Every row gives one point. Two turns around zero, p and q, are shown by what they do to some points. Write where each new point lands after one turn and then the other. Backwards means that the second turn is done in reverse. Each puzzle has new turns, and all numbers are rounded.

Turn p:
[-15  54  34] => [-18  36  52]
[ 37 -30 -32] => [ 40 -16 -38]
[29  0 34] => [ 25 -16  34]
[ -3 -36 -58] => [  3  -9 -68]
[-47  12  22] => [-49   5  20]
Turn q:
[ 70  14 -40] => [ 60  23 -51]
[  8 -34  41] => [ 21 -18  47]
[-27  20  11] => [-32  13   9]
[-51  -1 -11] => [-48 -19  -4]
Where do these land?
q, then p: [-71  43  26] => [-82  17  24]
q, then p: [ 52 -11 -32] => [ 55   9 -27]
p, then q: [  8 -33 -19] => [ 15 -26 -25]
p, then q backwards: [11  1 25] => [  1 -18  21]

Turn p:
[  4  -8  53 -52] => [ -7 -20  60 -40]
[-41 -60 -19  -6] => [-16 -67 -32  -2]
[22  4 -7 38] => [22 16 -7 35]
[ 6 46 34  7] => [-15  42  36   9]
[-15  64 -26  12] => [-28  61 -26   2]
[ 59 -58  -6  21] => [ 75 -35   1  22]
[-35  12 -30 -20] => [-31   3 -33 -25]
Turn q:
[ 17  -2 -40 -75] => [ 28 -30 -40 -65]
[  9  56   6 -15] => [  2  48  -2 -34]
[-24 -31  29  19] => [-23 -23  32  26]
[-36 -29   4  75] => [-40  -6   8  78]
[34  7  1 -5] => [33 11  1 -6]
Where do these land?
p, then q: [  3 -50 -30 -33] => [ 35 -53 -19 -11]
q, then p: [ 18  -5 -20  19] => [ 20  13 -16  17]
p, then q: [ -2 -66 -12  21] => [ 29 -43 -11  46]
p, then q: [-9 49 40 63] => [-44  63  22  40]
q, then p backwards: [ 14  37  21 -69] => [ 24  17  -5 -76]
q, then p: [-23  35   0  -2] => [-34  16  -8 -18]

Turn p:
[  4 -57  21  21   8 -15] => [ -9 -64  11   2  13  -3]
[ 14  -3  43 -13  76 -17] => [ 14  -7  42 -33  71  -9]
[-17   9  -9  18  -6 -18] => [-14   6   3  25  -3 -16]
[  5  16   2   6 -15  30] => [ 14  14   1   7 -18  26]
[-12  11 -32 -13 -13  24] => [ -7  25 -33   3 -12  17]
[ 21  11 -29  -1 -27   8] => [ 21  10 -29   6 -28  -3]
[-14  13   3 -19 -22 -13] => [-18  16   4 -11 -22 -13]
Turn q:
[-22 -21   5  14  17 -25] => [-20 -25 -11   8  21 -21]
[-11  10 -11 -22   1  29] => [ -6   9   2 -23  -3  32]
[-17   3 -20   2 -15 -17] => [-19   7 -24  -1 -12 -10]
[-23  14  22   4 -23   0] => [-30  18  16  16  -5   1]
[ 60 -65  19   2  12 -31] => [ 48 -60  24   1 -11 -52]
[-13  44  -5 -13   5   4] => [ -7  42  -7 -12  15  13]
[ 27  15 -10  14   2  40] => [34  8  1 12 -6 38]
Where do these land?
q, then p: [-52  -4   2 -20  -1 -24] => [-55  18  -3  -3  16  -7]
q, then p: [ 20 -19  10 -13  60  12] => [ 24 -27  -2 -41  41   6]
q, then p: [ 25 -18  10  44  -4 -27] => [ 15 -37   4  34   1 -31]
p, then q: [ 20  -7   1 -12 -27  17] => [  7   2   6 -11 -37   7]
q, then p: [-53  47  -6  11 -10  19] => [-20  52  -2  33  12  36]
p, then q: [ -3   2  10 -18 -19   5] => [-13  12  11 -10 -17   4]
q, then p: [ 17 -35 -16  -3   5  -3] => [  2 -31 -20 -16 -10  -9]
q, then p backwards: [ 26  33 -11  10  -3   0] => [ 18  34 -19   3   1  13]

Turn p:
[ 21 -33  25  19 -24 -35  -1  -8  22] => [ 20 -49  20  17 -22 -28  -2  -7   9]
[ 20  27  56 -16   8 -16 -19 -29  -4] => [ 31  21  51 -13  -1 -25  27 -24  -6]
[  2  24 -21  -1  -7 -18 -12 -22   4] => [ 11  23 -16  -5 -14 -20   0  -6  22]
[-23 -18  -4 -17  50  14   3  30   0] => [-34 -13  -3 -35  40  16   0  11 -13]
[ 14  30  23  33 -13 -15  -5  13  15] => [ 16   8  28  32   6 -22   1  21  20]
[ 45  26 -18 -37 -21  -1  40  32 -17] => [ 34  12 -26   1 -19  18  36  55 -27]
[ 10 -35 -15  37   5  25 -35 -34 -37] => [ 18   0 -12   7   9   5 -64 -47 -19]
[-12 -22 -26  10  -3  14  26 -35  -5] => [ -4 -11 -39  14  -2  19   0 -36   3]
[-18   9 -10   1 -14  19 -10  15  34] => [-22   5   9   2 -10  20  -9  17  33]
[-59  -7 -10 -30  18  13  11  38 -12] => [-70   5 -11 -20  11  17  10  17 -22]
Turn q:
[  0   8   2  22   6 -22 -17 -28 -19] => [ 11  10  -1  25   8  -5 -16 -20 -30]
[-42   5   4  15  16 -14  17 -21  20] => [-34  -7   0  19  25 -27  13 -24  -3]
[-62 -40  -9 -47  -7  27   7  15   6] => [-62 -58  -1 -35 -14   7   5  12   2]
[  4   8  76   1  -9 -10 -15 -17 -11] => [ -5  34  61   5  -4  17  11 -15 -33]
[ 18  -3 -17 -24 -47 -11  44  51 -19] => [  7  16 -29 -40 -54 -21  27  40   5]
[ 19  -7   6  20  16 -23 -18   0 -10] => [ 25  10  13  10  12 -13 -22   5 -15]
[ 14  -9  41  -1   7  17  21 -22 -14] => [ 16  -1  28  -8  11  17  37 -10 -22]
[  2  -6 -32  21 -14  70 -18  28 -19] => [  8 -32 -28  26 -11  51   2  51  15]
[ 15   5 -31 -10   1  -8  -1 -30  58] => [ 10 -10  -8   2   1 -15 -11 -47  53]
[ 14  30 -12  -4  17 -13  -6  -4  -6] => [ 10  26 -20  -4  16   3 -16 -11   0]
[ 18   9 -28   8  13 -13 -13  29  15] => [ 14  12 -16   0   8 -15 -29  19  27]
Where do these land?
q, then p: [-15 -24   7   0 -35  -5   2  24  14] => [-23 -19  16  21 -29 -12   6  15  -2]
p, then q: [-32  -3  -2  18  22 -38 -43   2  -6] => [-31  14  13  -7   7 -28 -44 -27 -16]
q, then p: [ 12   0 -28 -21   3  51   6   2   6] => [ -1 -24 -15 -16  -4  51  -7   7  16]
q, then p: [-40 -39 -17   2  32 -33 -52 -30 -28] => [-12  -1   7 -26   4 -39 -62 -44 -41]
q, then p: [ 37  26 -31 -24  16  25  27  22   4] => [ 16   1 -26 -35  -1  36  16  33  29]
q, then p: [ 32   6 -17  27 -32  37  26   5  28] => [ 24 -34 -12  34  -3  25  12  26  38]
q, then p: [-30 -31  35  30 -23   4 -13  -4  16] => [-22 -25  33  45   6 -17  -1 -14 -15]
p, then q: [ 46  18  15 -28  42 -20  17  -2  -2] => [ 36  16  -7 -59  18 -10  18   3   0]
q, then p: [-12  17  21   8 -30  31 -15   6   4] => [-19   8  16  39   2  28  -3   2   9]
p, then q: [-17 -15  13  17   6 -22 -11  -1 -45] => [ -1   8  -6  10   6 -13 -24 -11 -50]
p, then q backwards: [  0  29  -3 -20  37 -20  41 -12  -3] => [ 4 19  2  5 20  9 63 -3 -4]
p, then q backwards: [ 19  17   7  -9 -39  -9  15 -12  11] => [ 23  -4   3  19 -41   9  12   0   3]

Turn p:
[ 16   0   5 -34   9 -27  11 -14  -9  -2 -17] => [ 11  -6  21 -28  17 -24  11 -16  -7   5 -14]
[  8  13  26  24  11 -21  21 -20  24 -14 -33] => [ 11 -14  32  37   2 -18   3 -11   8  -6 -39]
[ 30  13 -10  19   6 -28   7  -3  13   2  21] => [ 18   7  -9  25  -4 -42   3  -5  -5   1  10]
[ 27   0  19 -31 -32  16  16  45   6 -20   5] => [ 39   4   9 -35 -29   4  16  41  17 -10   2]
[ 25   5 -14  -1  18   1  12  26 -18   4 -12] => [ 21   7 -17  -5  15  -5  16  20 -19  13 -15]
[-20  11 -16  -8   3  20  -5  26   0   6  -2] => [-12  18 -20  -9  10  19   4  20  13  -1  -3]
[ 27  28   3  39 -17 -11  13 -37  -7  -8 -20] => [ 24   1  -2  32 -23 -12  -2 -40 -17 -11 -35]
[-15   8 -18  -1  -9 -14 -29  16  -8  -6  11] => [-16  20 -16 -13   2  -9 -26  10  -5 -14   7]
[  2 -30 -26  -9   5 -14   0  10   2 -11  -9] => [-14 -27 -13 -17   6 -19  -1  17  -8   4  -4]
[-13   6 -21 -20  20  15   2   3 -11 -22  25] => [ -9   2 -17 -13  23   7  20   6  -4 -29  22]
[  5  13 -20  20 -17 -15  12 -28  29  30  -6] => [ -8   3 -17  23 -19 -25   1 -34  23  21 -13]
[  8  13  17  -9  19 -21 -12  -9  -7   4   5] => [ 11  13  21   1  22 -14  -9 -12  -8   0   7]
[-27 -32  22   3  -4  54 -32 -12   7  12   2] => [-14 -24   5   3  -2  63 -25  -3  17  11  26]
[-76 -46  33   6 -13  44 -15  -3 -21  25  31] => [-63   0  24  -2 -20  76  -9   5  -4  15  49]
Turn q:
[ -7 -26 -11 -25 -17  -7  -4  21 -28  16  14] => [-10 -17 -16  -2 -28   0  -3  35 -25  15   0]
[ 22   9  31   3   6 -23  -8 -42  35   2 -26] => [ 28  -7  38 -23   5 -10 -16 -41  28   4 -13]
[ -9  14 -18  31  15  37  17 -35  32 -20 -51] => [  2  11   1   4  33  37  21 -48  27 -36 -36]
[  7  -7   9 -23 -28  15 -16   8 -10   5  15] => [ -1  -3 -10 -10 -25  17 -20  19   0   8  21]
[-34  11  -3   1 -10  -3  -2   0 -17 -18  13] => [-35   9  -1   3 -16  -7  10  -2  -8 -14  13]
[ 13 -28  11   6  -2  -9  -3  10 -14 -24  26] => [  3 -24   6  11   0 -14 -15  23 -10 -20  24]
[ 12  17  -9 -14 -12  -6  16  28 -16  -7   3] => [ 17  18 -21   1 -18 -11  16  17  -9  -4  12]
[  2  -6 -25  -5  -5 -15  -3   2 -26  15  -5] => [  1  -7 -18   6 -16  -8  -1  -1 -28  10 -15]
[ 21  -1   3  11   5 -27 -12 -15  65   7  19] => [ 12 -24   5   0  22 -31 -17 -18  55  23   2]
[  7   1  33  44  -4 -10   3  -9  43  13 -10] => [ 18  -8  43  26  14   2   3 -23  40  15   1]
[-15  20  -5   5  26  38  44 -37  -4   6 -20] => [ -4  12   1 -23  36  36  41 -34 -15  -9  -7]
[  4   8 -14 -12   9   7 -28  30 -44  10  21] => [-11  25 -25   9  -6  -6 -26  27 -39  12  10]
[-22 -11  -1 -22  16   1  -5  39 -14  -5   2] => [-19  14  -2  -4  -2  -8   3  47 -12  -4 -11]
Where do these land?
q, then p: [-16  -5  26   6   6 -21  25  16   9   4 -14] => [ 12   5  36  10 -13  -5  18  16   3  12 -13]
p, then q: [ -5 -20   8  -5 -17 -22 -23 -13  -6   3 -13] => [-16  -5  16 -14 -23   3 -27   2  -5  10  -7]
q, then p backwards: [-11  -6  14   2 -19 -23  13  27 -15 -38   2] => [ -2   0  10  12 -15 -16  24  15  11 -35  31]
p, then q: [-11  29 -15  14 -22 -20   1  15  -5  15   5] => [ -7  28 -11   7 -25 -14  12 -26   8   5  -5]
p, then q backwards: [ -1  -8  21   6   6  31  14   5 -22   4  20] => [ -1   0  18   8 -17  27  25   6 -22  11   1]
p, then q: [ -7  -1 -52 -31   3 -18  -4 -63 -11   9   5] => [-36 -41  -8 -49   6 -21   7 -38 -21  -5 -20]
p, then q: [-17 -15  -9  17  24  18 -22   4  22  -7  16] => [-30  -7  -7  28  29  -3 -10  16   9  -4   1]
q, then p: [  3  41  -3   6 -47  51  -8   6  17   6  -4] => [ 12  11 -45  22 -17  21  10 -24  48 -17  15]
p, then q: [  7 -22  -6   2  12 -19  10  30  25   8  21] => [  0  -7   1  23  -2 -31  14  27   6  27   4]
q, then p: [ 64   0  23  13  18 -23  -2 -38  23   7 -15] => [ 52 -34  21   2  25 -23 -26 -31  -7  21  17]
q, then p backwards: [-11   2 -29  -1  20  50   8  24 -15   1 -16] => [-23  25 -21  14  22  32   1  28 -28  -4 -12]
q, then p: [  6   5  21 -31  15  -4 -11 -12 -21 -13  -7] => [ 14  15  16 -37  11   2 -10  -3  -6 -17   4]

Turn p:
[-35  16  15  19  26  23 -41  -9 -27  18  -7   8] => [-24   1  38  19  28   4 -20 -16 -22  29 -31  -5]
[ 18 -12 -14   6 -20   5  13  -3 -33  21  36 -11] => [-10 -22 -33   9 -14  12  14 -18 -24  14  22 -19]
[-16  37 -16  18  13 -13  -9 -51  -2   0 -35  12] => [ 21  39  15  19  19 -24  -4 -45  -1   7 -23  22]
[ 33  21  36  -3   6 -14 -17 -16 -29  24  23   3] => [ 23  -3  22   4   5  -3  16   0 -39  41  27 -19]
[ -7 -10 -18 -23  -6  21   1  26  49   8   9 -24] => [-20   0 -20 -27   8  19   2  18  53  -2   0 -13]
[ 23  20  23   9 -18  -8  31   1 -19  33  13  23] => [ 11   9  -6   4 -24  17  37   5 -37  27  12  15]
[-34 -10   5 -25 -14  14   3  12  25 -45  15  -3] => [-34   2  21 -25 -21   0 -15   5  31 -36  10  -4]
[ -9 -13 -24  -3  23  -3   1   1  24  -7 -20  41] => [  8  11  -5  -3  18  11 -30   4  12 -16  -4  45]
[ 39 -18   4   1 -47   3  -7  12   3 -14  -5   2] => [ 33 -15 -16 -20 -42  11  -9   9  -2  -6  -3 -21]
[-49  -5  23  38  32 -22 -18 -41  -9  35 -42   4] => [  0 -17  38  35  30 -33   3 -26   0  35 -46  45]
[ 28 -24  -3  -5   3  38  26  17  20 -51  12 -37] => [  3 -17  -7  -3  -4  25  14  15  27 -66  12 -41]
[-20 -15 -19 -38  17 -13   2 -12   9 -16 -35   5] => [  0   3  -3 -31  27 -30 -15  -7  12 -28  -7  27]
[  4  -2 -12 -23 -13  15  18  66   6 -29   5 -30] => [-30   6 -29 -20 -14   4   3  49  11 -38  -2 -35]
[ 26  14   0  29  -1 -47  -2  -2 -18  22  31   9] => [ 19   3 -15  39 -15 -13   3   7 -22  39  34   4]
Turn q:
[ 29 -14  16  32   0  36 -33  -4   1 -22  -7 -24] => [ 41 -13  21  33  10  24 -17   5 -23 -21 -21  -7]
[-41 -15 -14 -76 -11  19  11  13  -5   1  22  45] => [-36 -25 -30 -41 -22  -6 -18 -18   5 -18  60  39]
[-45  17 -36  20 -11  11  39 -18  12   3  -2  -4] => [-48  16 -39  20   2  24  11  11  17  -2  10 -25]
[-47   2   3 -49 -18  -2   7  -9  43  41   0  50] => [-40 -14 -17 -27 -36  13  -8 -40  59  12  27  28]
[ -3  -5   8 -34 -36 -39  -8  29  39 -27   2  40] => [  7 -10 -23 -24 -49 -39  -1  -2  37 -25 -15  37]
[ 38  14  20 -13  24   8  -8   4  23 -23 -11 -13] => [ 28  -6  19 -26  13   8  11 -13  -5 -30 -30  -5]
[  4  -2   3  17  27  16 -23  29 -24  -3 -32 -23] => [  5 -14  22  -6  29  13 -26  33 -25   9 -26  -2]
[-18 -15 -27  20 -33  -4  62 -31 -21  32 -16  -6] => [-39  -1 -39  30 -18  12  36   0 -16  48  14 -28]
[  1  26  34   0   0  -7 -15  -6 -28  -8  14  11] => [  2  36  22   2   3  -9  -5 -12 -18  -2  -2  31]
[  5  -9  11  22  11 -14  20  15  -3  12  35  15] => [ -2   1  21  17   8 -22  32  13  13   4  21  13]
[  0 -15   5  -3  22 -22 -28 -13  -3 -12  13 -10] => [  9   3  22   2   6 -31 -23 -11  -1  -8   1 -17]
[ 46  19 -30  34  -2  -9 -21   5 -12  16   6 -28] => [ 54  25  -4   8  25   3   5  26  -2  26  -7 -23]
[ 16  -4 -16  27  19   1   9 -18 -24  -5 -17   4] => [ -1  -3 -11  20  36  -7   7  -4 -20  16 -14 -11]
[ 14   1  21   4   9   5 -12   2   2  -4  -8 -58] => [ 18   6  36  -8  -7  17  -5  12 -22  -8 -18 -34]
Where do these land?
q, then p: [  3  -1  20  24 -26  25 -15 -31  15   2  36  18] => [ 26  12  19  37 -27  36   1 -25   7  -1   6  -6]
p, then q: [-42 -35 -20 -12 -14 -33  16  -6 -23 -28   9  34] => [ -7  12 -28  26 -19 -50 -39 -17  10  -7  14  31]
q, then p: [ -3  17 -13  -7 -13 -25  21  13  12 -12 -30  21] => [ -4  20 -30 -22   3 -14  -8  -2  12 -10 -17  31]
q, then p: [  3  37  15  -2  28  -9  20 -33 -30 -29 -18 -13] => [-13  28  19   7  30 -38  20 -22 -33 -15 -16   2]
p, then q backwards: [-12  10  30  36   5   7  17  29  31  19 -19 -38] => [  3   6   9  57  -4 -20  30  25  33  10 -15  -5]
p, then q: [ -2 -11  28  11  19  15 -29 -34  36  43  31  24] => [  8 -30  47  17   8  37  14 -38  25  13  28  15]
q, then p: [ 33 -10 -30  25  15   0  19 -14 -17 -16 -37  15] => [  9 -16 -37  28  43 -14   4  -4 -13 -15 -17  20]
p, then q: [ 26  -5   8 -17  19  34 -18  38 -27  43  15  10] => [-11 -26  21 -22  28  26 -20  29 -30  19  40  -2]
q, then p backwards: [  0  27 -28  -2  23  -3 -20  34  20  -4  14   0] => [ 11  -4 -10 -31  21  -1  -8  18  41 -13 -18  -6]
q, then p backwards: [-21 -10 -11 -42 -11 -28  44 -22  -2 -31  26 -11] => [-10  13 -16 -32 -35 -14  33   1 -34 -29  23 -30]
p, then q: [  8 -10  17  31 -34 -12 -13  12  -8  44 -13 -40] => [  0 -31 -10   3 -24  10  18  21   4  57  -9 -31]
p, then q: [  5 -30   2 -40  -6 -10 -23  10  -9 -31  16  13] => [ 22  -2  14 -15 -22 -30 -35   1  -9 -21  26   6]
p, then q: [  1  20 -17  -5  -7  39 -19   4   2   0 -32 -31] => [ -9   0  -2 -31   8  25 -12  -5 -12  -1 -34 -38]
